Rows are points. Two turns around zero, p and q, are shown by what they do to some points. Write where each new point lands after one turn and then the other. Backwards means that the second turn is done in reverse. Each puzzle has new turns, and all numbers are rounded.
(in the rows, 128 means zero)

Turn p:
[ 99 118 135] => [100 142 131]
[144 109 128] => [139 126 150]
[115 197 112] => [127 110  58]
[133 126 111] => [128 111 132]
[149  90 154] => [146 152 169]
Turn q:
[114 140  86] => [132 154  91]
[106 116 124] => [104 135 122]
[108 145 163] => [119 147 167]
[184  92 140] => [145  62 130]
[127 147 127] => [140 143 132]
Where do these land?
q, then p backwards: [ 86 174  97] => [112 141 195]
p, then q: [171  94 132] => [146  95 168]
q, then p: [100 112 131] => [ 99 134 114]
p, then q backwards: [148 130 137] => [141 146 126]
q, then p: [135 130 143] => [134 142 135]

Turn p:
[ 88 152 132 130] => [109  92 120 107]
[127 104 135 144] => [149 119 129 147]
[154 154 110 113] => [112 163 120 110]
[ 97 133 157 171] => [128  80  98 149]
[153  81 100 116] => [172 159 157 130]
[119 132 129  68] => [ 99 136 176 106]
[159 139 133 155] => [129 148  96 148]
Turn q:
[ 81 125 109 156] => [ 74 147 124 138]
[140 128 150  99] => [159 124 110 115]
[ 98 154  99 152] => [ 83 147 150 116]
[170 121 168 128] => [163  82 121 129]
[152 111 113 104] => [162 141 136 144]
Where do these land?
p, then q backwards: [154 112 116 121] => [131 124 103 106]
q, then p backwards: [ 77 115 160  98] => [151 176 109 166]
q, then p: [128 171 116 127] => [ 94 124 157 132]
q, then p: [140 162 125 135] => [110 125 157 142]
q, then p backwards: [114 104  96 114] => [171 121 136 126]
p, then q backwards: [155 104 157 174] => [138  64 130 120]

Turn p:
[ 97 122  83 134 129  87] => [111 122 150 116 169  82]
[155 133 155  81 142 161] => [142 128 102 159 130 184]
[ 93  99 117 146 156 104] => [115 134 183 133 142 107]
[ 93 149 111 145 149 122] => [136 124 160  94 149 123]
[109 133 116 134 146  85] => [134 148 151 121 158 100]
[144 132 163 135  75 138] => [151 117  92 136  81 114]
[187 134 148 127 125 161] => [118 148  85 132  94 167]
[148 122 131 121 102 165] => [117 105  99 134 102 146]
Turn q:
[157 126 111 108 126 144] => [122 121 153 131 160 134]
[123 161 106 157 166 137] => [116 111 147 163  89 147]
[142 132 148 165 125 150] => [167 117 137 149 116 113]
[105  93 101  64 128 104] => [ 82 147  98  94 168 159]
[145 134 154 170 112 167] => [176 108 136 157 124  98]
[115 151 123 156 103 127] => [129  99 124 124 103 103]
[129 144 153 115 128 152] => [127 142 130 153 138 102]
[139 131 125  79 107  76] => [ 93 157 140  71 143 120]
[ 96  80 131 138 159  94] => [140 152  86 110 109 177]
Where do these land?
p, then q: [121 111  95 125 155 151] => [130 143  88 158 129 131]
p, then q: [161  88 165 167 146 119] => [124 106 124 121  98  61]
p, then q: [141 165 139  99 139 135] => [123 113 159 157 147 145]
p, then q: [ 93 116 112 111  85 147] => [159 131 104  98 143 166]
q, then p: [156 173 139 123 137 132] => [169 146 137 129 104 109]
p, then q: [165 139 113 123 131 126] => [ 95 108 127 142 122 136]
p, then q: [108 140 153 102  97  87] => [149 130 175  99 111 155]
p, then q backwards: [ 79  93 107 174 134 127] => [167 187 106 127 106 113]
